Rows are points. A path goes straight from each point to the next, and from the last back to the first. The post is the endless flat space through its rows: a point in 2 columns, a line in 3, a plane in 4, and so on, so that a path can go around it. How many times does the path go around the post? Going back the other way cancels.

Post:
| 11 |  8 |
Path, 21 rows:
| -45 |  29 |
|   2 |  47 |
|  30 |  35 |
|  36 | -18 |
|  23 | -43 |
| -22 |  -5 |
| -14 |  19 |
|  21 |  37 |
|  60 |  11 |
|  38 | -10 |
|  -8 | -53 |
| -19 |  -3 |
|  -1 |  27 |
|  19 |  27 |
|  58 |  21 |
|  12 |  46 |
| -12 |  41 |
|  23 |  42 |
|  39 |   6 |
|  31 | -53 |
| -16 | -14 |
Times around: 3

Post, 5 rows:
| -21 |   9 | -46 | -53 |  44 |   5 |
|  -8 |  45 |  17 |  -7 | -58 |  12 |
|  37 |  27 |  32 |  10 |  -3 | -24 |
|  -7 |  34 | -22 |  -8 |  16 | -31 |
| -25 |  10 |   1 | -18 | -16 | -43 |
Path, 12 rows:
| -12 |  22 | -16 |  14 | -49 |  -7 |
| -44 |  -4 |  14 |  -4 | -15 | -40 |
|  -5 |  25 |   5 | -12 |  20 | -20 |
| -27 |  39 |   6 | -51 | -21 | -24 |
|  20 |  25 |  -3 | -54 |  33 |  18 |
|  10 |  10 | -10 | -27 | -49 | -37 |
|   9 |  31 | -19 |  27 | -10 | -10 |
| -31 |  23 |   5 |  14 |  -6 | -18 |
| -30 |  41 |   3 | -37 |  16 | -26 |
|  -4 |  18 | -23 | -60 |  28 |  10 |
|  19 |   8 | -22 | -13 | -18 | -42 |
|  14 |  16 | -30 | -57 |  -8 |  -6 |
Times around: 2

Post (8 x 9):
| -10 | -27 |   9 | -15 |  24 |  16 |  30 |  30 |  12 |
|  40 |  -6 |  15 |  -8 | -17 |  24 |   1 | -24 |  14 |
|  -1 |  -4 | -24 | -13 |   9 | -18 |  15 |  24 |  19 |
| -19 |  -3 |   9 | -37 |  -7 | -26 |  10 |  37 |  33 |
| -33 | -18 |   6 | -17 | -27 | -24 |   7 |  18 |  -5 |
| -18 |   2 |  -3 |  10 |   0 |  -6 | -32 |   9 | -32 |
|  15 |  20 |   8 |   9 |  -2 | -22 |  -9 | -23 |  -3 |
|  12 | -13 |   2 |   7 |  12 | -16 | -33 | -25 | -14 |
Path:
|  14 | -25 |   1 |  -4 | -43 | -26 |  18 | -25 | -16 |
|   7 |  23 |  25 |  -5 |   7 | -24 |  15 |   7 |   5 |
| -16 | -21 |  42 |  -4 | -40 | -32 |  -9 |  -8 |  -6 |
|  -3 |  -4 |  14 |  19 |   3 |   3 |  29 |  -6 |   9 |
|  -9 |  19 |  -9 |  12 |  -1 | -26 |  -8 | -12 |  -9 |
| -11 |  13 | -18 | -21 |   7 |  -1 | -26 |  17 |  -2 |
|  -6 |  -5 | -18 |  10 |  10 |  34 | -15 |  24 | -41 |
|  -1 |  -5 |  11 |  -9 |  17 |  21 |  -3 |  44 |  -3 |
| -15 |  -6 |  15 |  -4 | -35 | -29 |  38 |  23 |  -7 |
|  10 | -12 |   9 |  -9 |  16 | -21 |   4 |  -4 | -12 |
|  14 |  -3 | -26 | -11 |   6 |   5 |  15 |  20 |   5 |
|   7 | -23 |  15 |  -3 |  -6 |  15 |  17 |  23 | -20 |
|   1 |  -5 |  -7 |  -5 |  -2 |  -8 |  -1 |  27 |  10 |
| -24 | -29 |  16 |  17 |  18 | -22 |  -2 |  -7 |  -1 |
|  -5 |  -5 |   8 | -18 | -34 |  -1 |  16 | -21 |  32 |
|  23 |  30 |  -4 | -19 | -19 |   3 |  -3 | -18 |  18 |
|   5 |  -5 | -10 | -24 |  16 | -13 |  -3 |  12 |   5 |
| -15 |  12 |  37 |  -1 | -12 | -31 |  24 |  25 | -12 |
| -18 | -21 |  16 |  -3 | -21 | -21 |   9 |   8 |  -3 |
| -26 | -14 |  31 | -18 |  18 | -20 |  -4 |  20 |  27 |
|  17 |  10 | -60 |  12 |  -2 |  -8 |  21 |   4 |  12 |
| -21 |  22 |  -8 |   6 |  -4 | -26 | -22 |   2 | -21 |
|   1 |   8 |  12 | -13 |  40 |   3 |   4 |  15 | -19 |
|   7 | -15 |  16 | -16 |  -4 | -31 |  -6 |   5 |  -1 |
|   5 |  -4 |   7 |   8 |  -4 | -39 | -11 |   5 |  11 |
| -32 | -30 |  15 | -11 |  12 |  -9 | -34 |  23 |  -1 |
|   7 | -17 |   7 |  19 |  -5 |   7 | -32 |  14 |  -7 |
|  12 | -14 |  22 | -10 |   7 | -17 |  -7 |   4 |  13 |
Times around: 3

Post, 13 rows:
| -16 |   8 |  32 |  -9 |  29 |   8 | -16 |   6 |  29 | -15 |  14 |  24 | -10 |   0 |
|  -9 |   9 |  -6 |  -6 |  34 |  25 |  20 |  -9 |   4 |  15 |   2 |  -8 |  14 |  -5 |
|  -2 |   5 | -10 |   6 | -19 | -10 |  -3 |  -5 |  -6 |   8 |  16 |  -9 |   2 |  19 |
| -10 | -13 |  14 |  -3 |  13 |   1 |  -7 |  14 |   6 | -24 | -18 |  15 |   3 |  -8 |
| -21 |  -3 |   1 |  -7 | -36 |   2 |  -9 |  15 |   9 |   3 |   6 | -39 | -25 |  27 |
|   9 |   0 |  41 | -22 |  14 |  -3 |   1 |   0 |  37 | -23 |  -1 |   9 |  -1 |  16 |
| -14 |   8 |  52 | -29 |   0 |   2 | -11 |   0 |  39 |  -5 | -11 |  30 |  -9 |  -6 |
|  -1 |   3 |  37 | -11 | -10 |  26 |  -8 |  -3 | -21 |   4 |  23 | -24 |  -8 |  15 |
|  -9 |  16 | -35 |   1 |   2 |  -4 |  22 |   3 |  -3 | -12 |   0 | -20 | -12 | -29 |
|  12 |  -4 |  29 | -16 | -23 |  28 |   7 |  51 |  -5 |  24 |  15 | -26 |  -8 |  -1 |
|   5 |   9 | -34 | -26 |  26 |  19 |  24 |  10 | -25 |   4 |   3 |   4 |  -1 |  -3 |
| -12 |   9 | -17 |  15 |  22 |  -6 |  38 | -11 |  -6 |  -8 |  -5 |  12 | -10 |   1 |
| -26 |  -1 |   5 | -17 |  21 | -24 |   6 |   1 |   5 |  -6 |   5 |  -2 |   4 | -11 |
Path, 15 rows:
| -36 |   2 |  26 | -26 |   1 |   3 |  14 |  -4 | -23 |  -1 |  25 |   1 |  -3 |  15 |
|  -8 |  -7 |  10 |  -7 |  21 |  24 |   0 |  28 |  -8 |  -3 |  13 |  26 | -12 | -12 |
| -58 |   3 | -13 | -60 |  16 |   5 |   8 |   6 |  -8 |  13 |  -1 | -29 | -11 | -15 |
| -14 |   8 |  25 | -17 |   5 | -18 |  21 |  12 | -22 |  11 |   5 |  17 |  12 |  21 |
|  -6 |  17 |   2 |   0 |   5 |  -4 |   4 |  10 | -15 |   1 | -21 |  13 |  -2 |  -7 |
|  -5 | -11 |   4 | -20 |  -2 | -15 |  -1 |   9 | -39 |  -7 |  -5 |   3 | -12 |   2 |
|   0 |   6 |  17 | -19 |  12 |  -5 |  35 | -16 |   7 |  32 |   5 |   1 |  10 |   4 |
|  -5 |   8 |  -1 | -22 |   6 |  -8 |   6 |  11 |  23 | -16 |  26 |   4 |  -8 |  -7 |
|  -2 | -16 |  10 |  20 | -10 |   3 |   6 |  28 |   4 |   5 | -11 |  28 |  27 |  23 |
|   1 |  27 | -17 | -25 |  16 |  25 |   9 |  -4 |  19 | -12 |  -3 |  -8 | -11 |  16 |
|   5 |  12 |  26 |   0 |  19 |   2 |   2 |  37 |   2 |   2 |  18 |  -4 |   7 |  -5 |
| -31 |  -6 |  13 |  10 |  24 | -34 |  15 |   2 | -10 |  13 |  27 |  29 |  29 |  34 |
| -13 | -11 |   3 | -12 | -19 |   4 |   4 | -17 |  -2 |  10 |  15 |   7 |  18 |  31 |
| -31 |  -9 |  14 | -29 |   2 |  10 |  -6 |  25 |  28 |  -5 |  14 |  -9 | -20 | -14 |
|   5 |  27 |   3 | -16 |  -8 |  21 |   0 |   3 |   4 |  10 |  41 |   5 | -20 |  27 |
Times around: 1
